Every row gives one point. The points of each table are mixes of a few directions, plus a little noise. How many directions does each table use, and how many do they share? Where both have some left over, give the other angles between the two spaces (their principal angles), to ten degrees, smallest first.
(in the rows, 128 means zero)

First (4 x 3)
[[130 108 108]
 [132  60  60]
 [123 199 199]
 [127 145 145]]
Second (6 x 3)
[[152 127 131]
 [ 91 130 124]
 [ 56 132 120]
 [173 126 133]
 [249 122 142]
 [ 46 132 118]]
Directions: first 1, second 1, shared 0; angles 90

First (9 x 6)
[[129 145  36 176 134 129]
 [128 128 126 129 128 128]
 [130 150   7 192 135 129]
 [128 121 166 108 126 128]
 [127 116 192  94 124 128]
 [128 127 135 124 128 128]
 [127 120 169 106 126 128]
 [127 109 230  74 122 127]
 [128 135  91 148 130 128]]
Second (8 x 6)
[[ 84 194 114 118 101 162]
 [117 144 136  98 176  30]
 [ 88  56 135 126 142 146]
 [187 105 132 148 125 142]
 [102 105 122 157  77 119]
 [168 143 124 148 102 141]
 [139  88 136 126 152 131]
 [138 189 125 103 150 153]]
Directions: first 1, second 4, shared 0; angles 70

First (9 x 11)
[[161  93 147  95 140 163 127 104  85 106 173]
 [143 121 154 114 158 145  82 168 103 143 129]
 [112 148 123 125 127 115 138 114  76 124  88]
 [149  88 149 121 157 141 123 104 126  99 176]
 [128 121 132 180 119 122 156 116 147 124  74]
 [129 114 160 131 183 120  99 126  73 111 111]
 [142 125 124 140  96 149 158 117 119 132  98]
 [105 159  88 112  88 111 147 128 175 141 155]
 [ 83 183  75 132  84  87 123 175 249 172 149]]
Second (8 x 11)
[[ 83 146 119 111 174  71 110 106 124 103 164]
 [164 127 129 101  86 184 129 155  99 158 119]
 [122 166 108  76  97 143 119 153  78 158 122]
 [142 108 126 119 123 140 128 125 172 123 183]
 [105 118 128 217 140  83 159 105 204 109  79]
 [135 101 157 131 178 123 111 110  95 100 139]
 [113 159 109 158  90 119 151 141 137 153  59]
 [160  98 147 111 136 162 118 129 115 122 160]]
Directions: first 5, second 4, shared 4

First (10 x 14)
[[126 120 127 127 126 126 128 131 134 122 134 128 125 128]
 [131 143 129 130 131 131 129 123 117 139 117 129 134 128]
 [140 181 131 136 138 140 131 110  88 169  87 131 151 128]
 [130 135 128 129 129 130 128 126 123 133 123 128 131 128]
 [130 137 129 129 130 130 128 125 121 135 121 129 132 128]
 [117  80 125 121 119 117 126 144 164  91 165 125 108 128]
 [121  95 126 123 122 121 126 139 152 103 153 126 114 128]
 [116  74 125 120 118 116 125 146 169  86 170 125 105 128]
 [155 249 136 146 150 155 134  87  38 221  35 135 179 129]
 [114  66 124 119 117 114 125 149 174  80 176 124 102 127]]
Second (10 x 14)
[[131  94 117 140 142 102  87 144 126  92 154 113 121  96]
 [122 134 132 130 117 135 136 127 133 126 124 131 125 144]
 [106 159 148  99  95 170 178 124 143 160 100 149 124 186]
 [110  98 131  87 129 133 113 159 136 121 145 127 114 123]
 [123  88 120 118 139 110  89 155 130  96 157 116 116 101]
 [118 147 133 172  89 135 139 113 142  94 117 132 120 174]
 [161 158 126 107 171 128 155 102 102 205 107 132 160  91]
 [115 141 130 189  81 130 130 114 145  72 122 128 114 178]
 [126 131 135  73 146 145 148 137 123 179 121 137 135 119]
 [168 130 110 165 171  91 105 105 102 137 133 113 151  69]]
Directions: first 1, second 3, shared 0; angles 30

First (10 x 20)
[[124 101 134 148 131  99  89 144 129 133  60  74 126 103 170 148 206  97
  132  90]
 [197 131 102  90 150 180 193  94 113 114 142 162 193 107  66  21  68 168
  142 125]
 [138 160 136 142 160  83 122 126 111  86 112 123 102 134 168 163 128 108
   97  89]
 [ 92 170 144 149 135  85 113 137 127 103 165 145  70 166 162 204 106 113
   92 131]
 [ 74 134 136 150 110 111 104 148 149 140 164 126  90 155 143 181 137 118
  115 149]
 [117  91 108 131 111 162 131 137 157 162 140 109 163 113  97  78 155 140
  148 138]
 [ 91 108  95 136 108 178 153 140 179 163 219 138 159 140  66  65 111 161
  133 163]
 [160 165 159 103 137 104 129 106  78  98  93 162  95 138 155 182  86 120
  125 133]
 [147 113 115 107 119 170 154 117 131 145 141 143 164 118  86  73 107 152
  149 147]
 [140 108 150 124 119 108  94 130 105 135  45  99 118 107 166 166 177 103
  147 115]]
Second (11 x 20)
[[220  97 150 121 107 116 105 115 110 133  64  64 168 115 169  83 147 185
  149 103]
 [ 76 143 110 126 175  75 123 148 132 111 189 162 106 144 131 172 173  89
  109  86]
 [131 129 134 132  98 178 142 117 132 140 104 127 129 119 107 111  81 136
  135 176]
 [203 104 149 124  93 149 118 111 117 140  63  77 160 113 148  82 116 177
  149 136]
 [ 94 142 127 137  96 199 157 119 140 143 123 154 112 122  83 123  59 115
  128 201]
 [143 121 126 122 154  76 109 136 121 117 140 116 135 134 156 137 178 132
  125  75]
 [140 126 136 132  98 174 139 117 130 140 100 121 133 119 113 107  87 140
  136 170]
 [ 94 139 119 130 139 128 135 134 134 125 154 152 113 134 115 146 126 106
  119 133]
 [146 122 134 128 114 143 128 122 126 133 108 116 136 123 129 114 116 141
  135 139]
 [ 29 157  92 125 223  18 116 168 135  93 249 192  87 160 139 215 222  53
   90  38]
 [131 128 131 130 112 153 135 122 130 134 115 127 129 124 118 119 105 132
  132 152]]
Directions: first 4, second 2, shared 0; angles 40, 40

First (8 x 32)
[[143 118 147 136 112 175  95 197 196 110 118 167 146 178 137 139 119 155
  118  96 155 141 148 151 120 162 113 127 126 101 124  93]
 [118 203 115 139 105 102 104   8  60 145 166  83  99 135 102 131 114 146
  143 144 148 145 145 134 117 119  86 157 205 130 146 140]
 [133 136 143 132 119 133 109 120 123 133 118 126 144 137 131 134 129 127
  135 118 125 128 130 131 133 134 119 131 134 139 120 149]
 [133  73 132 117 139 128 161 207 153 123 112 143 150  92 151 115 148 101
  133 132 101 101 102 116 134 116 161 110  64 147 125 153]
 [126 138  95 128 106 127 147 156 149 112 188 131  92 120 122 110 120 157
  134 150 165 132 138 140  93 122 109 141 145 101 173  88]
 [136 150 166 136 107 122  90  84  84 152 100 104 172 127 138 138 140 108
  156 112 101 116 120 126 147 127 110 137 137 177 106 216]
 [ 93  85  67 102 234  90 219  84 116 117 113 134  50  97  94 126 117 107
   56 168 109 146 115  89 146 104 213  89  98  76 111   7]
 [143 121 160 134 102 148  99 167 143 131 110 136 171 137 148 132 138 123
  148 106 120 116 125 137 133 139 114 131 114 153 119 177]]
Second (8 x 32)
[[124 183 144 140 112 108 113  74  69 156 123  94 143 130 119 151 143 116
  165 112 138 133 121 138 132 124  77 149 177 163 123 192]
 [131  94  89 115 118 124 140 121 153 101 182 131  89  97 133  76 103 152
   99 184 111 111 141 108 108 111 181 122  95 100 165  78]
 [122 161 136 136 106 108 160 186 100 151 140 110 148 105 132 151 169 106
  196 105 164 121  99 152 112 116  54 150 154 169 146 204]
 [123 167 140 137 113 111 134 129  90 151 129 106 145 121 126 150 153 112
  174 108 149 128 112 143 124 121  72 146 162 162 131 190]
 [123 181 148 140 115 112 116  91  74 158 116  99 148 133 120 157 147 112
  169 103 143 135 118 142 133 127  70 147 176 164 118 194]
 [134  68 109 114 147 150 135 166 191  96 131 164 109 130 136 100 105 144
   77 150 110 124 141 112 127 134 194 103  75  86 130  50]
 [133  99 138 124 161 156  96  99 162 113  85 156 128 168 124 131 101 138
   69 120 102 143 150 115 153 151 182 104 106  95  90  64]
 [134  72 117 117 152 154 129 158 188  98 118 165 114 140 134 108 105 142
   74 141 108 128 142 113 133 139 192 102  79  87 120  51]]
Directions: first 4, second 3, shared 2; angles 50

First (9 x 32)
[[203 132 144 131 133 151  87 147  73 139 128 116 131 120 135 113 110  58
  103 157 108 122 130  98 109 119 123 107 122 142 134 129]
 [169 130 137 130 131 141 105 138  98 134 128 121 130 124 132 120 118  89
  114 144 117 125 129 111 118 123 125 117 125 136 131 129]
 [160 130 135 129 130 138 110 136 105 133 128 123 129 125 131 122 120  98
  117 140 119 126 129 115 120 124 126 119 125 134 131 129]
 [206 133 145 132 134 152  85 148  71 139 128 116 131 120 135 113 109  55
  102 158 107 122 130  96 108 118 123 106 122 143 134 130]
 [ 25 122 106 123 121  96 184 102 203 113 127 144 124 139 118 148 153 225
  162  88 155 136 125 170 153 141 135 157 136 109 120 126]
 [ 27 122 107 123 121  96 183 102 202 114 128 144 124 138 119 148 153 223
  162  89 155 136 125 169 153 141 135 156 136 109 120 126]
 [ 62 124 114 125 123 107 164 111 177 119 128 139 125 135 122 141 144 190
  150 102 146 133 126 155 145 136 132 146 133 115 123 127]
 [ 77 125 117 126 124 112 156 115 165 121 128 136 126 133 123 138 141 176
  145 108 142 132 126 149 141 134 131 142 132 118 124 127]
 [223 133 148 132 135 158  76 152  58 142 128 113 132 118 137 109 104  39
   96 165 103 121 131  89 104 116 122 102 121 146 136 130]]
Second (9 x 32)
[[ 93 111 138 119 123 103 130 117 155 103 116 137 132 125 113 109 134 128
  141 134 131 123 124 147 117 112 139 141 135 129 101 109]
 [ 52  92 149 108 116  75 131 103 187  74 102 147 138 123  96  87 141 127
  156 140 135 116 118 169 105  92 152 156 144 129  69  87]
 [ 53  93 149 108 116  76 131 104 186  74 103 147 138 123  96  88 141 127
  156 140 135 117 119 168 105  93 152 155 143 129  70  87]
 [109 119 133 123 125 115 129 122 142 114 122 133 130 127 120 118 131 128
  135 131 130 125 125 138 122 119 134 135 132 128 113 118]
 [146 137 123 133 131 141 127 134 114 141 134 123 126 129 136 138 125 128
  121 125 126 131 130 118 134 136 122 121 124 128 142 138]
 [175 151 115 141 135 161 126 143  91 162 144 116 122 131 148 154 120 128
  110 121 124 135 134 103 143 150 113 111 118 127 165 154]
 [249 185  94 160 147 212 123 167  35 214 169  98 112 137 179 193 108 130
   83 109 116 147 143  64 165 184  90  84 103 126 222 193]
 [180 152 113 142 136 164 126 145  88 165 146 115 121 132 150 156 119 129
  109 120 123 136 135 100 144 152 112 109 117 127 168 156]
 [ 94 112 137 119 123 104 129 117 154 104 117 136 132 125 114 110 134 128
  141 133 131 123 124 146 118 112 139 140 135 128 102 110]]
Directions: first 1, second 1, shared 0; angles 60

First (9 x 32)
[[100 167  71 183 129 106 130 162 140 130 122 119  80  70 164  76 160 157
  154  58 134 148 193 143 148 144 131 113  84 249 128 108]
 [125 132 122 134 128 126 128 131 130 128 128 127 123 122 132 123 131 130
  131 121 129 130 135 130 129 130 128 126 123 141 128 126]
 [108 155  88 166 129 113 130 152 136 130 124 122  94  87 153  92 150 148
  146  79 132 142 174 139 142 139 130 117  97 214 128 114]
 [148 100 169  90 127 143 126 104 120 127 132 134 162 169 103 164 105 109
  109 177 124 114  82 118 114 117 126 138 159  42 128 142]
 [153  93 179  80 127 147 126  98 118 127 133 135 170 180  96 173 100 103
  105 190 123 110  70 115 111 113 126 141 167  21 128 145]
 [106 157  83 169 129 112 129 154 136 130 124 121  91  84 154  88 152 150
  148  76 133 144 178 139 143 140 130 117  94 220 127 113]
 [136 117 144 112 128 135 128 118 125 128 129 130 141 145 118 143 118 120
  121 147 126 122 110 124 123 124 127 132 140  94 128 133]
 [123 136 118 138 128 124 128 134 130 128 127 127 119 118 134 119 134 134
  133 115 129 132 140 131 132 131 129 125 120 151 127 125]
 [152  94 178  81 127 147 125  98 118 127 133 135 169 179  97 173 100 104
  105 188 123 111  71 115 112 115 126 140 166  22 128 146]]
Second (8 x 32)
[[108 126 136 121 154  99 108 148 139 131 137 113 120 108 150  97 154 140
  126  96 127 150 137 125 131 123 109  93 111 149 107  88]
 [ 87 105 131  77 145 103 102 153 155 129 139  98 112 135 179  83 164 146
  140 104 147 144 155 131 110 141  98  70  89 149 117  94]
 [114  84 188  54 163 106  94 131 141 132 147 107 154 159 143 120 143 125
  109 142 129 141  93 113 107 113  93  78 132  55 101  87]
 [155 163  99 193 108 146 154 116 108 127 114 153 123 104  95 151 105 122
  129 127 115 118 130 133 150 125 158 178 146 156 143 158]
 [135 116 158 112 142 122 118 122 124 131 134 128 147 137 116 138 125 121
  112 140 119 132 100 119 126 114 120 122 144  86 115 115]
 [164 156  89 182  80 174 172 100 104 122 107 160 127 133  87 173  86 113
  138 159 126  96 130 138 139 138 171 201 151 138 166 198]
 [167 176  89 217  98 156 166 110  99 127 109 163 123  97  81 163  94 119
  130 131 110 112 130 135 157 125 170 200 155 164 150 173]
 [ 94  97 134  67 134 117 109 143 152 126 137 102 120 153 172  98 152 139
  141 124 152 133 147 131 104 144 105  81  96 128 126 112]]
Directions: first 1, second 3, shared 1

First (10 x 32)
[[133  71 108 107  95  64 177 175 145 129 136  99 148 115  74 132  85 170
  107 101 114 110 117 134 172 157 133 125 155 137 113 151]
 [130 161 199 126 135 162  74 121 116 128 166 136 106 152 147 122 154  93
  155 101 152 143 115 115  68 117 151 136 135  92 141  89]
 [ 86 153  79 187 168 105 166 164 118 107 102 141 114 119 137 138 110 185
   99 175 133  94 127 141 118 113 139 102 136 160 152 140]
 [111  95  75 143 123  67 192 180 137 119 112 112 140 110  92 138  84 191
   94 139 117  97 122 141 164 142 133 113 149 157 127 157]
 [178  86 184  56  72 140  93  97 143 152 162 106 147 136 105 117 140  70
  157  66 119 162 126 115 147 152 118 157 125  92  97 119]
 [107 124  61 159 145 101 177 146 129 119  90 131 134 110 125 137 105 173
   98 170 115 105 137 143 158 125 119 111 125 166 132 157]
 [153 139  85 113 132 191 107  37 129 145  75 149 144 114 173 125 163  73
  139 174 103 160 168 129 168 117  75 139  70 148 109 149]
 [117 163 161 147 148 151  98 126 115 122 143 141 107 142 150 126 146 116
  140 130 147 131 122 122  82 112 144 126 131 113 145 104]
 [136 161 115 132 146 187  97  64 121 135  99 152 125 127 175 125 164  84
  143 163 122 150 151 126 126 109 101 133  89 134 126 127]
 [130 126 215 112 110 113  97 170 125 125 195 113 112 155 103 123 124 123
  146  63 156 128  96 115  75 138 171 136 169  80 137  88]]
Second (8 x 32)
[[141 118 102 115 122 141 131  97 134 135 105 129 142 117 135 128 134 114
  127 143 113 137 143 130 159 130 103 132 106 140 115 144]
 [107 144 172 148 137 107 122 179 119 115 168 125 106 144 116 129 118 152
  130 104 155 112 102 125  77 124 168 120 161 108 150 100]
 [130 127 126 126 127 129 129 123 128 129 125 129 129 126 130 128 128 125
  128 130 127 129 128 128 132 128 124 128 125 130 127 129]
 [148 113  87 108 118 148 135  81 137 141  90 130 148 113 138 127 137 107
  128 151 103 144 151 130 176 129  90 133  96 148 109 152]
 [ 98 150 188 157 143 100 120 198 114 108 182 125  97 152 114 128 115 162
  129  94 162 106  93 123  56 123 184 117 176  99 158  91]
 [122 130 137 132 130 124 127 138 127 126 135 128 124 132 126 129 125 132
  128 122 133 126 123 128 118 128 136 126 135 124 132 123]
 [ 98 150 187 156 144 100 120 198 115 109 182 124  97 152 113 128 115 161
  130  95 164 105  92 123  57 124 183 119 176 100 159  92]
 [178  88  26  80 104 176 142   9 149 160  38 134 180  88 155 126 148  70
  128 185  68 165 188 136 249 134  34 146  48 177  77 191]]
Directions: first 3, second 1, shared 1

First (11 x 32)
[[115 113  81 105 137 133 151 121 130 114 144 155 120 151 129 129 148 157
  109 164 106 131 100 148 157  97 149  95 124 118 151 154]
 [129 121  79  95 137 115 147 119 125  85 157 145  89 154 150 129 157 188
  125 172  92 136  79 141 143 101 121  74 123 128 162 163]
 [125 129 141 139 126 135 124 131 130 146 118 126 145 120 117 128 117 105
  126 114 140 124 146 126 127 134 137 146 129 126 117 116]
 [ 99 108 108 132 133 156 146 129 138 166 115 156 172 134  97 126 124  95
   96 133 139 121 149 150 162 109 181 144 127 110 123 126]
 [156 147 138 118 125  98 114 126 118  82 147 104  77 128 163 130 138 174
  158 132 110 136  98 110  98 142  75 101 129 146 140 138]
 [122 132 178 165 118 146 110 138 134 182  93 114 179 100  98 126  96  56
  126  81 170 118 186 117 117 155 145 189 132 126  91  89]
 [149 139 117 108 129 101 126 122 119  79 152 117  76 137 162 131 146 183
  149 147 102 137  88 119 111 128  87  90 127 141 149 147]
 [152 139 105  99 132  95 130 121 117  63 161 120  62 144 170 131 155 203
  151 158  90 140  72 121 114 122  81  73 125 142 158 159]
 [110 115 121 135 130 148 137 130 134 157 116 144 161 129 106 126 122  99
  109 126 139 123 147 140 147 119 162 145 128 115 120 122]
 [109 120 149 153 125 154 125 135 136 181 100 134 182 114  93 126 105  66
  111 101 159 118 175 132 138 135 165 174 130 116 102 102]
 [143 147 192 161 115 126  98 137 127 152 105  95 145  97 122 127 100  83
  149  79 160 123 169 102  93 167 106 176 133 139  95  92]]
Second (10 x 32)
[[158 135 149 128 120  84 146 134 122  96 124 113 127 141 146 118 140 136
  163 123 129 140 137 104 113 131 109 137 124 142 121 139]
 [104 121 116 134 134 168 109 125 131 166 123 140 141 114 102 136 111 104
   97 127 139 116 137 148 144 122 154 133 133 112 127 112]
 [146 132 125 133 128 136  82 126 105 132 128 116 109 113 109 140 108 113
  129 134 152 124 147 130 135 106 130 126 142 117 124 114]
 [100 113  94 134 139 192  79 120 118 183 125 147 135 105  77 147  97  89
   78 142 155 109 149 165 167  94 176 126 143  94 130 104]
 [103 110  84 122 139 173 107 120 123 161 131 154 134 124  92 140 116 112
   86 153 139 116 133 162 169  90 173 115 136 100 138 123]
 [157 123 149 134 117  76 173 140 124 106 108 123 164 155 132 110 144 110
  162 121 142 143 164 102 130 117 140 159 121 137 108 142]
 [121 125 135 118 125  91 205 134 155  98 130 139 149 161 167 106 166 161
  146 124  91 143 101 113 115 154 116 128 107 151 134 159]
 [145 159 139 133 132 166   7 115  99 130 154  87  36  69 129 162  85 147
  126 122 138 111 104 132  93 145  65  94 152 126 139  89]
 [104 125 163 131 119  93 232 141 177 119 114 142 188 160 169  95 166 138
  145  96  91 142 113 106 102 185 122 159  98 159 118 152]
 [142 137 126 114 128 102 139 126 127  89 145 120  96 139 159 125 146 171
  147 137 104 136  96 118 112 136  95 103 123 143 142 146]]
Directions: first 2, second 4, shared 2

First (11 x 32)
[[121 141 120 131 139 153 141 159 115 113 112 123 123  87  97 152 157  95
  156  86 124 150 131 123 179 148 121 131  97 148 146  94]
 [136 122 136 122 121 110 124 111 135 145 147 131 135 152 154 109 113 150
  112 154 126 110 125 136  89 112 133 127 154 118 118 146]
 [ 93 124 100 159 135 167 106 127 129  53  40 126  92 115  53 175 123  95
  128 101 162 178 137  88 215 173 118 122  56 121 128 135]
 [140 124 139 118 122 108 130 117 132 154 158 130 140 147 160 106 119 149
  118 151 120 106 124 141  85 108 133 129 160 123 121 138]
 [169 126 162  93 114  73 145 113 134 216 231 133 169 164 225  65 118 182
  112 179  94  63 117 174   7  70 143 133 222 125 119 139]
 [130 136 129 124 133 135 139 145 121 133 135 126 132 108 124 133 145 116
  143 110 120 131 128 132 141 131 126 131 124 140 138 108]
 [107 110 113 151 121 132  94  91 143  81  71 132 103 164 100 141  90 137
   95 153 162 146 132  99 143 143 128 119 102  99 106 173]
 [ 88 110  97 167 127 156  85  96 141  41  24 130  84 150  57 169  93 115
  100 133 179 174 137  78 195 169 122 116  60  99 109 171]
 [144 144 139 110 135 129 156 161 114 163 170 124 147  94 146 122 162 115
  158 102 100 118 125 150 124 119 127 136 143 154 148  87]
 [150 129 146 109 123 102 140 126 129 175 183 130 150 140 176  97 128 152
  125 149 108  96 122 153  70  99 135 132 175 130 126 127]
 [130 143 128 122 138 144 148 162 114 134 137 123 133  88 116 140 161 102
  159  90 113 137 129 134 159 136 123 133 115 152 148  89]]
Second (9 x 32)
[[126 163 156 103 117 110 133 102 138 142 116 132  58 109 142 135 119  94
  184  97 146 118 131 199 139 146  75 139 121 151 156 137]
 [107  81 106 160 128 138 103 114 132  72 100 132 147 176 100 123 117 159
   72 166 139 153 121  82 143 133 160 114  92  95  76 156]
 [123 119 112 152 144 136 117 142 120 113 114 132 169 155 112 102 122 148
  100 156 110 137 129  83 138 111 156 110 123 122  96 129]
 [109 148 124 143 135 134 109 114 132  96  65 135  91 136  95 129 106 106
  146 121 144 146 137 127 178 143 105 117  91 136 122 145]
 [152 145 147 101 128 114 155 148 120 181 186 125 145 105 168 112 150 127
  154 116 102 101 125 162  93 109 125 138 167 149 149  99]
 [116  54 119 142 124 136 132 137 123  86 167 127 170 161 124 117 168 167
   78 151 117 149 102 113 128 133 174 127  89 103  70 122]
 [133  52 105 130 108 147 134 133 131 110 182 110 172 124 132 176 157 164
   57 140 144 136 112  83  81 141 179 148 139  78 126 123]
 [153 234 138 109 155 135 154 177 109 201 113 125 121  48 128 129 128  65
  218  70  97 106 158 140 154 111  85 128 173 193 207  74]
 [133 156 145 113 114 102 115  84 147 150 110 133  79 138 151 128  84 122
  144 137 153 105 137 163  98 126  93 132 156 126 149 165]]
Directions: first 2, second 5, shared 2
